Rows are points. Each table stands for the endless flat space through its points: a line for two points, a plane for three, and so on. The two share one point or none. Which?
In the rows, zero is written as 128.

First, 2 rows:
0: 135 106 115  90
1: 141 112 121 102
Second (2 x 4):
0: 129 104 125  97
1: 161 120  93  85
They share: 137 108 117  94

First (2 x 6):
0: 139 150 155 166 138 103
1: 160 147 149 160 165 106
Second (2 x 6):
0: 145 166 135 164 166  99
1: 161 130 167 160 146 111
They share: 153 148 151 162 156 105

First (2 x 8):
0: 115 116 102  95 114 114 158 136
1:  83 128  86 111  90 134 162 100
Second:
0: 104 110  74  90 126 140 132 148
1: 106 116  90  96 114 126 150 134
They share: 107 119  98  99 108 119 159 127

First:
0: 153 147 100 143 139 159 162 132 139
1: 157 127  80 147 143 159 146 136 155
Second (2 x 9):
0: 139 160 119 138 116 150 152 127 137
1: 149 148 103 142 132 156 156 131 141
They share: 154 142  95 144 140 159 158 133 143

First:
0: 100 150 154 132 145  96 152 120 162 155 110
1: 132 126 178 152 181 112 124 136 150 135  86
Second, 2 rows:
0: 110 138 166 125 154 107 140 115 165 157  97
1: 110 152 150 135 142 103 140 123 151 143 101
They share: no point

First:
0: 153 116  88 125 117 155 140 114 137 137 109 141
1: 144  98 106 134 138 137 131 117 119 149 106 135
Second:
0: 143 109  95 121 125 152 148 118 131 148 110 131
1: 158 124  71 124 137 140 127 115 125 124  95 134
They share: no point

First (2 x 14):
0: 128 142 151 121 108 115 150 133 135 103 132  85 126 101
1: 124 130 143 113 124 129 158 143 123  97 116 103 112  95
Second (2 x 14):
0: 140 146 135 109  92 116 161 118 154 121 103  98 125 108
1: 104 122 147 115 128 134 137 160 106  85 157  86 113  96
They share: no point

First, 3 rows:
0:  94 166 141  82  92 169  84 153 116 105 139 147 113  98  77 158 134 143
1: 102 146 133 114 124 137 104 169 120  97 159 159  97 126 113 126 166 163
2:  89 161 141  98 110 144  89 162 113  92 155 153 110 108  96 143 148 149
Second (2 x 18):
0:  92 154 140 103 115 161  90 159 125 107 155 156 112 120  93 147 150 150
1: 116 162 128  83  87 129 106 167  97  83 131 144  84  88 101 127 150 162
They share:  98 156 137  98 108 153  94 161 118 101 149 153 105 112  95 142 150 153

First, 2 rows:
0: 125 156 124 153 170 100 122 136 111 122  90 153 115 162 142 151  85 135 100 118
1: 129 160 118 141 154 114 116 136 127 138 106 135 131 156 146 139 101 135 116 130
Second (2 x 20):
0: 119 156 127 129 149 117 116 136 130 148 117 128 135 159 145 132 103 126 118 141
1: 113 150 133 121 148 113 124 141 126 151 116 134 131 163 137 132  97 119 115 141
They share: no point

First:
0: 110 119 133  99  97 144 119 143 141 157 129 140  99 105 155 140 149 114 110 128 127 125 149 112
1: 107 119 140 116  95 154 121 138 135 152 116 134 111  95 153 134 136 106 104 133 114 131 158 113
2:  93 123 154 134  95 166 109 130 139 150 108 130 127  81 157 126 120  92  96 147 104 133 174 129
Second, 3 rows:
0:  97 139 140  90  78 169 116 122 148 166 156 121 110  89 149 120 149 123  90 158 100 113 165 125
1:  88 139 135  80  80 162 113 126 156 182 157 106 104  91 165 118 146 111 101 167  89 127 176 142
2: 102 137 142  97  80 169 116 122 143 157 152 129 113  90 144 124 149 126  88 151 107 108 160 116
They share: no point

First (3 x 24):
0:  90 159 151 119 105 125 190  91 184 120 145 173 167  96 142 140 147 144 146 126 104 153  98  83
1: 103 103 150 130 101 131 158 119 161 126  90 119 104 103  83 142 150 101 152 166 114 129 117  84
2:  88 143 145 135 101 141 198  89 196 126 135 159 149  88 128 142 145 146 152 136  94 159 102  69
Second (3 x 24):
0:  91 139 154 116 118 120 160 115 161 124 110 150 148 102 120 121 146 123 124 141 112 132  97  93
1: 103 155 155 105 104 108 168 106 153 117 132 142 144 110 118 143 159 111 144 136 124 132 108 101
2:  75 131 136 134 125 106 146 127 170 120 119 174 150  78 121 120 147 114 129 156 111 142  74  89
They share: no point

First:
0: 157 149 134 160 105 111 149 113 133  90 105 117 148 147 161 132 164 111 123 123 118 156 102 139
1: 169 135 138 174 107 105 153  97 117  78  87 121 130 161 175 114 178 121 139 121 112 160  86 123
Second (2 x 24):
0: 139 156 126 149 104 132 135 139 125 106 106 119 149 158 156 151 173 102 125 126 113 170 104 155
1: 163 156 138 157 104  96 159 103 157  86 122 111 165 122 152 131 141 110 105 122 129 138 116 139
They share: 151 156 132 153 104 114 147 121 141  96 114 115 157 140 154 141 157 106 115 124 121 154 110 147

First (2 x 24):
0: 107 107 141 146 143 103 135 141 110 128 137 143 139 109  97 101 103 133 113  93 126 130 119 131
1: 103 114 139 153 141  96 131 149 111 121 140 140 136 114  97  93 101 127 116  85 131 131 122 125
Second:
0:  87 126 169 143 157 113 116 133  87 106 109 121 133 105 115 101 124 145 103  82 127 154 138 157
1:  93 118 162 141 154 110 124 133  96 114 117 129 136 103 109 102 117 144 107  87 124 147 130 149
They share: no point

First (2 x 24):
0: 186 109 164 144 142 122 104 111 145 134 132 154 118 125 122 107 137 105 126 114 107  91  86 109
1: 170 121 154 142 126 110 122 129 143 132 140 158 136 131 106 115 145 123 118 110 119 103  98 113
Second:
0: 183 103 171 145 116  78 133 108 136 116 130 152 142 137 108 104 138 142 117 115 131 123 105 106
1: 170 114 153 133 118  75 117 129 138 122 138 181 174 122 110  98 140 142 100 130 145 115 128 104
2: 148 140 125 133 122  97 117 159 150 134 154 195 182 120  98 110 144 134 102 124 141 107 130 108
They share: no point

First, 3 rows:
0: 108 124 155 128 182 117 102 157 137 135  67 155 126 146 160 131 104 118 104 136 145  90 132 173
1: 110 122 157 120 184 112  97 165 137 136  64 151 129 147 164 133  96 115 104 132 154  94 141 180
2: 132 145 129 157 146 157 152  98  92  97 116 127 127 158 153 110 103  87 114 123 128 103 145 157
Second, 3 rows:
0: 152 122 149 145 162 146 127 112 124 101  66 151 103 163 153  98  81  75 119 129 128  84 144 183
1: 156 113 157 138 156 149 131 110 127 103  60 158 100 167 155  91  75  67 120 127 133  77 148 189
2: 124 105 173 110 132 157 147 106 119 127  92 162 124 151 171 103  95  79  96 119 149  65 140 173
They share: no point

First, 2 rows:
0: 125 138 138  94 108 147 119 101 164 167 116 137  82 146 146 178 142 128 134 103 114 139 121 130
1: 129 110 130 118 136 111 135  97 140 143 100 137 114 174 162 146 150 100 122 123 134 103 129 146
Second:
0: 134 148 143  90  99 137 130  76 163 172 100 140  88 161 146 149 168  86 136  98 104 116 130 150
1: 133 141 141  97 107 134 131  82 159 167 104 139  93 159 150 155 159  93 132 104 112 119 130 145
They share: no point

First (3 x 24):
0: 110 113  93 104  77  95 131 130 109 130  75  97  96 156 166 102 115 152 106 115 100 112 124 114
1: 100 115 131 105 111 133 121 158  98 167  93 135 128 110 150  78 143 158 136 104  98  72 111  89
2: 104 103 119 111 107 129 133 134 112 157  97 115 104 138 150  94 143 154 132 110 102  96 121 107
Second, 3 rows:
0: 100  78 135 121 107 138 164 118  96 158  72 126 103 120 144  98 152 175 149  85  86 129 138 112
1: 128  75 142 100  74 163 123 132 127 121 104  79  88 132 119  50 159 150 173 120  95  95  91 112
2: 107  88 128 114 105 141 142 125 114 153  96 110  97 136 141  90 152 158 146 106  98 107 122 112
They share: 104  96 121 115 113 136 138 126 118 160 104 112  97 144 146  98 150 153 137 111 104 101 124 112

First:
0: 148 118 138 147 137 110 144 174 106  81 160  96 164 136 113 151 103  90 163 135 118 111 115 115
1: 138 120 136 131 119 116 128 164 114  93 146 110 158 132 111 135 109  96 153 117 124 105 105 115
Second, 3 rows:
0: 117 105 137 131  98 123 136 145 118  89 143 105 149 142 112 143 100 113 164  98 131 118 100 123
1: 178 130 153  90 143 134  81 192 106  90 160 153 185 100  89  85 121  75 139 147 100 105  97  91
2: 127 139 120 133 106 103 122 158 126 120 119 111 144 132 121 131 124  94 130  97 139  76 102 119
They share: 133 121 135 123 110 119 120 159 118  99 139 117 155 130 110 127 112  99 148 108 127 102 100 115

First:
0: 114 151 133  98 102 150 106  98 107 147 151  93 142 126  93 133 163 141  88 146 149 127 131 169
1: 107 156 129 104 101 142 106 105 115 151 152  97 145 117  94 125 158 143  96 142 151 120 133 165
Second (3 x 24):
0:  90 166 104 127  77 155 102 131  91 143 169 121 141 131  83 133 177 124  94 132 140 138 134 165
1:  95 161 116 118  83 138 105 113 115 137 157 126 140 110  77 136 159 136 109 139 136 128 136 167
2: 102 162 128 107 109 135 106 115 123 167 153  85 153 111 107 105 153 148  98 136 164 106 134 157
They share: 100 161 125 110 100 134 106 112 123 155 153 101 148 108  95 117 153 145 104 138 153 113 135 161

First (3 x 24):
0:  97 137 148 155 120 139 165 111 153 133 127 143 105 125 162 158 184 129 146 124 178 126 108 137
1: 163  69 104 153  92  81 153 111 163  71 145  71 127  71 156 136 124 137 162 116 128 148  96 127
2: 157  74 106 152  90  85 162 120 171  73 148  80 120  71 159 128 130 129 161 118 127 141  90 125
Second, 2 rows:
0: 151  74 136 176  81 118 138  99 150  94 112 107 123  74 132 167 136 165 128 127 169 132 102 140
1: 141  90 128 162  99 110 146 101 150  98 126 101 123  90 148 159 144 149 146 121 159 140 106 136
They share: 136  98 124 155 108 106 150 102 150 100 133  98 123  98 156 155 148 141 155 118 154 144 108 134

First:
0:  95 159 111 131  93 156  96 116 148  93 127 169 124 146 155 139 159 117 122 138 123 142 102 139
1: 103 152 157  76  93 180 137 114 175 113 112 126 105 161 126  88 152 139 102 128 136 114 110 163
2: 109 163 149  81 113 168 124 110 164 103 137 135 102 156 133  91 153 143  92 128 147 128  86 151
Second:
0:  78 165 102  91 101 170 124 128 179  88 144 161 123 112 157 140 176 146 107 142 123 107 104 122
1: 113 137 150 137  82 160 103 117 121 105 111 138 143 182 141 131 148  80 114 135 153 185 108 184
2:  79 154 122  96 112 176 129 144 149  83 149 138 148 125 149 155 180 122  99 157 134 133 125 134
3: 104 145 132 123  86 165 107 124 141  98 127 144 136 156 145 138 161 103 116 140 143 160 104 161
They share: no point

First:
0:  76 131 160 138 139 113 155 138 183 151 133 130 119 125 111  77 150 137 131 121 116 118 123 138
1:  89 141 141 146 148 104 159 137 165 157 134 130 140 111 123  90 128 132 134 130 120 134 115 134
2: 103 141 139 140 160  82 156 124 171 165 117 130 133 104 134 109 137 147 123 157 142 132 106 147
Second:
0: 151 183 146 187 138 118 150 163 170 157 168 127 165 111 183  81 126 155 164 133 111 166 117 129
1: 121 146 163 165 103  88 137 136 157 128 155 129 147 115 149  72 123 134 135 139 140 155 101 150
2:  82 133 135 137 134  79 151 115 150 147 118 128 132  98 109  93 114 119 121 148 133 135  91 150
3:  76 121 128 150 143  63 162 101 147 168 110 134 137 100 104  92 143 144 120 144 150 115 121 130
They share: no point

First:
0: 120  71 125 142 157 116 128  76  98 116 113 129 115 113  64 125 148 115 168 156 140 106  84 131
1:  93 131  83 112 115 173 107 121 131 110 116 129  94  86 112 149 172 157 108 120 101 148 141 149
2:  91 109 118 137 122 150 135  80 114 143  96 143  94 105  86 101 131 150 144 122 123 141 118 155
Second (4 x 24):
0:  70 133 133 149 151 155 121 113  71 143 119 163 105  85 140  90 159 135 168 102 100 186  86 127
1: 108 102 105 108 109 148 139  95 125 130 102 156  76  83 103 125 143 167 125 152 111 134 111 138
2: 116 124 100 122 130 142 122  97 119 124 108 128  92 114  93 130 183 150 137 128 133 135 124 154
3:  74 108 105 140 125 170 113  97 119 122 108 128 112  93  87 123 127 137 129 112 105 142 131 152
They share:  96 113 104 127 124 155 122  97 119 125 107 135  97  98  94 125 151 148 132 126 116 139 123 149

First (2 x 24):
0:  90 116 152 147 103 126 142 110 147 142 143  95 128 131 113 106 151 145 106 120 146 150 102 111
1: 118 148 120 123 103 146 114 138 167 154 167 111 140 139  85  94 151 153  86 108 170 118 130  91
Second (3 x 24):
0:  82 126 149 142 110 134 128 112 169 160 141 115 136 146 107 104 145 151 111 115 147 146 102  98
1:  96 120 148 137  92 137 136 135 161 159 157  94 142 134 124  90 137 170 116 116 163 127 108  90
2:  74 133 156 137 106 143 127 111 180 172 134 122 139 150 113  97 136 158 121 118 155 144  95  89
They share: no point

First:
0:  93 107 138  89 138 143 136 102 135 117 121 117 145 139 121 116 108 158 150 119  94  86 109 125
1: 117  83 170 101 102 111 116 106 127 129 109  85 149 127  85 140 120 138 134 131 110 110 109 113
Second, 4 rows:
0: 126 135 178 102 111 157 137  74 127 111  83 128 126 150  84 100 147 111 162 110  73 120 123 114
1: 103  81 143  69 151 141 118  93 165 103 112  65 171 125 128 114 117 175 145 118 126  69 127 112
2: 124 105 155  84 136 165 145  69 147  97  88  92 162 152 119  96 144 154 151 115 111  93 133 121
3: 100 117 173 108 100 111 109 117 117 139 118 128 114 122  71 138 108 112 151 121  69 117  97 109
They share: 105  95 154  95 120 127 126 104 131 123 115 101 147 133 103 128 114 148 142 125 102  98 109 119

First:
0:  96 136 127 117 137 108 135 114 123 151 118 131 134 137 116  91 112 154 121 114 124 146 145 105
1: 101 129 133 123 156 139 139 115 141 144 101 107 100 165 158  96 122 160  98 141 110 156 116 102
2:  94 126 139 121 155 134 119 120 143 165  96  99  98 177 168  73 124 174 103 132 112 158 115 119
Second:
0:  93 137 123 131 129 134 153 101 145 141 104  99 122 142 151 101 110 148 113 134 131 150 121 105
1: 110  90 128 103 163 158 146 141 139 156 162 157  76 199 137 115 112 147 112 109 100 162 115  89
2:  84 144 108 143 129 114 142  97 123 126  82  91 128 123 135  89 128 147 116 133 120 134 143 113
3: 103 179 157 123 149 102 131  93 141 147  60  87 150 120 155  81 114 178  87 164 133 158 125 105
They share: 100 132 130 121 149 128 140 114 134 144 108 117 113 153 141  97 118 156 106 132 115 152 127 101

First (2 x 24):
0: 129 123 126 144 149 121 132  84 110  93 171 163 167 135 144  94 147 139 102 148  96 129 120 137
1: 119  98 116 149 134 146 177 124 100 128 146 128 142 135 139 109 167  99 147 163 101 164 105 147
Second (2 x 24):
0: 124 114 120 145 144 129 160 107 103 118 152 137 148 136 134  96 154 107 121 164 107 144 103 138
1: 120  90 120 153 128 157 156 111 107 102 168 157 164 132 162 124 174 139 153 136  75 168 135 158
They share: 123 108 120 147 140 136 159 108 104 114 156 142 152 135 141 103 159 115 129 157  99 150 111 143

First (3 x 24):
0: 122 121 129 154 131  80 117 166 109 165 125 159 154 155 151  88 166 112  99 101 107 102 165 188
1: 104  73 165 126  81 116 101  92 143 137 107 111 120  79 169 142 110 144  99 113  93 118 117 122
2: 107 101 169 114  96  90  87 131 154 155 120 119 119 115 176 133 136 132  89  91 122 112 125 153
Second (3 x 24):
0: 105 105 151 156 118 109 106 134 131 145 106 147 136 117 159 114 140 123  96 113  96 109 132 153
1: 129  81 135 108  84  81 124 110 119 153 130 115 148 103 163 118 144 131 108  87 106 105 152 147
2: 113  97 139 140 110 108 127 111 132 131 104 143 155  89 162 117 158 114 105  91  96  96 127 131
They share: 113  97 147 140 106  98 109 129 126 151 116 135 137 117 160 115 138 128  99 107 100 110 141 155

First:
0: 160 119  94 195 104 139 181 142  97  93  74 131 115 170 144  89 131 104 109  72 168 123 111 146
1: 154 134 106 171 116 121 169 154  82  93  98 104 127 143 138 113 116  98 133  96 156 147 120 140
2: 145 160 140 124 145 129 138 148  99 114 127  60 126 131 144 112 120  91 151 148 116 191 157 106
3: 126 134  90 189  98 135 161 136 102 121  56 132  83 209 158 101 142  68  81  80 136 125 128 144
Second:
0: 165 163 144 166 151 158 157 180 111  95 127 109 106 171  82  85  95 117 154  49 106 222 120  89
1: 144 135  72 179 119 109 173 141  89 103 114 122 137 191 133 117 145 109  69 106 128 145 166  86
2: 156 155 166 145 139 168 144 148 118 106  82  74  95 121 155  86 104  87 183 116 149 169 101 154
3: 145 125 126 113 101 143 123 114  89 133  72  86 132 131 195  69 154  87 126 141 150 123 123 153
4: 134 133 121 184 136 122 176 137 120 101  98  74 121 162 157 121 125  96 127 131 135 145 151 147
5: 130 131 151 150 141 144 138 134 124 122  97  83 149 172 150  74 128 130 127  99  99 156 123 137
They share: 150 141 118 158 125 136 157 143 101 107  99  95 117 155 146  99 128  95 127 112 138 158 137 124

First, 3 rows:
0:  78 168 136 100 121 135 112 138 120 105 102 133 120 120 122 111 113  79  97  94 146 122 125 147
1: 102 164 164 100 145 139 112 110  96 137 114 117 152  84 122 139 145  99 121 114 122  98 129 159
2:  84 155 122 127 121 112 109 113 126  98  93 144 149 135 116 142 124 108 115  99 131 107 114 147
Second:
0:  85 143 176 124 112 103 114 135  90 144 139 141 154 106 130 125 122 104 146 145 110  88 118 183
1: 103 149 104  79 146 150 115  99 125  98  71  96 144  99 109 149 136 108 110  82 123 131 132 131
2: 117 179 182 124 152 141 116 133  84 132 119 133 156  78 140 141 132  96  96 123 128  82 120 137
3:  65 145 109  86 120 134 127  96 135 114  93 107 157 134  87 133 137 100 131 106 123 117 137 166
They share: no point

First (4 x 24):
0: 143 120 152 158 153 114  90 149  99 102 144 139 122 123 153 153 141  91 142 142 132 145 152 110
1: 145 120 150 160 143 126 103 156 110 100 138 146 132 136 153 163 140  98 150 148 125 153 157 112
2: 140 146 184 139 155 120 110 149 116 110 162 142 114 141 192 169 126  87 135 145 116 146 147 114
3: 106 107 152 132 169 103  60 111  76  86 144 142 115  83 140 136 129  85 149 104 155 127 163  69
Second, 2 rows:
0: 146 121 156 151 154 123 100 140 103  94 140 142 129 127 154 162 139  85 138 143 128 155 159 107
1: 122 130 162 151 139 120  97 164 115 112 152 151 120 136 172 159 127 112 165 137 125 134 150 104
They share: 138 124 158 151 149 122  99 148 107 100 144 145 126 130 160 161 135  94 147 141 127 148 156 106

First, 4 rows:
0: 133 135  99 142  69 114 124 133 122 111 130 135  82 102 106 129 124 147 170 172 103 162  91 150
1:  90 146 134  98 124 192 164 162  55 112 138 116 121  99  92 157 146 139 142 131 122 171 143 133
2:  92 162 138 127 111 148 131 173  95 126 143 122  73 141 138 123 124 122 161 154 101 128 151 151
3: 123 133 103 126  83 148 142 141  90 107 132 135 106  90  92 149 138 151 162 150 115 176  99 138
Second:
0:  65 164 117 116 125  92 130 135 102  91 118  73 104  96  87 101 133 103 109 122 104 178 101 154
1:  80 147  90 105 117  85 112 131  81  93 125  90  90  85  72  91 141  97 106 130 122 178  93 155
2: 125 145  93 119 109 173 154 162  69 103 144 110 113  69  91 145 153 140 170 177 131 154 139 132
3: 123  98  85 115  76 150 118 159  93 157 164 138  72 110  66 154 135 158 136 171 173 149 140 132
4: 144 146  75  83  92 179 148 158  23  72 124 131  95  42  81 141 146 144 191 185 121 167 126 142
5: 112 124 155 139  86 189 164 144 127 144 144 135  85 136 111 163 106 168 163 169 121 145 160 130
They share: no point

First:
0: 136 108  98 129 112 128  94 100 124 134 108 124  81 138 104  89 151 152 138 155 172  84 161  85
1: 136 122 104 123 116 120  92 106 130 120 122 118  99 144  90  97 143 168 140 157 158 100 145 101
2: 118 137 121 114 116 128  79 117 121 113 135 107  94 141  79  89 129 172 143 164 163  92 143  97
Second:
0: 140 133  49 120 136 118  64 108 109 155 103  95  64 173  69  94 148 178 133 150 138 115 155  95
1: 123  89  73 128 160 129 158 113 141 104 101 147 125 116 136  95 151 111 133 180 149  86 115 106
2: 191  98  50 106  73 134  93  82 115 155 149 120  64 148 102  95 193 184 135 167 152 115 145  95
3: 108  66  98  91 147 113 132 119 139  99 108 177 128 145 119  99 162 150 146 190 165 106 114 130
4: 182 121 101 172  92 140 140  62 157 129 135 111 102 111 119  96 150 120 137 138 168  73 151  77
5: 146 131  68 127 109  95 126  58 100  83 137 141 148 121 126  59 151 136 132 155 185 109 139  86
They share: no point

First (3 x 24):
0: 131 143 116 111 122 137 129 156 127 144 159 145  88 121 108 111 128 151 139 139 121 121 137 138
1:  87 150 135 154  93 158 177 108 125 153 136 129 129 111  97 157 106 105 118 116 138  90 130 121
2: 151 148 125  96 131 128 113 172 121 155 170 137  75 115 123  97 142 165 156 150 116 124 140 127
Second, 5 rows:
0: 185  95  70  80 118 155 118 218 156 115 183 109 135 119  98 115  85 159  86 163  97  59 201 130
1: 100 157 158 158 132 100 133  97 126 157 162 140 101 106 147 101 162 129 136  84 145  99 111  89
2: 118 140 149 111 131 129 144 139  93 192 185 160 106 105 116 129 111 125 107 120 105  75 112 125
3: 138 147 122  99 110 164 144 163 113 164 144 136 112 132  75 145  93 145 127 146  83 115 137 159
4: 169 109  80  80 108 169 134 210 140 131 173 117 123 117  88 131  81 151 102 175 101  75 187 142
They share: 119 149 130 125 112 143 145 140 123 154 153 133 102 113 110 127 124 135 137 133 127 107 135 124
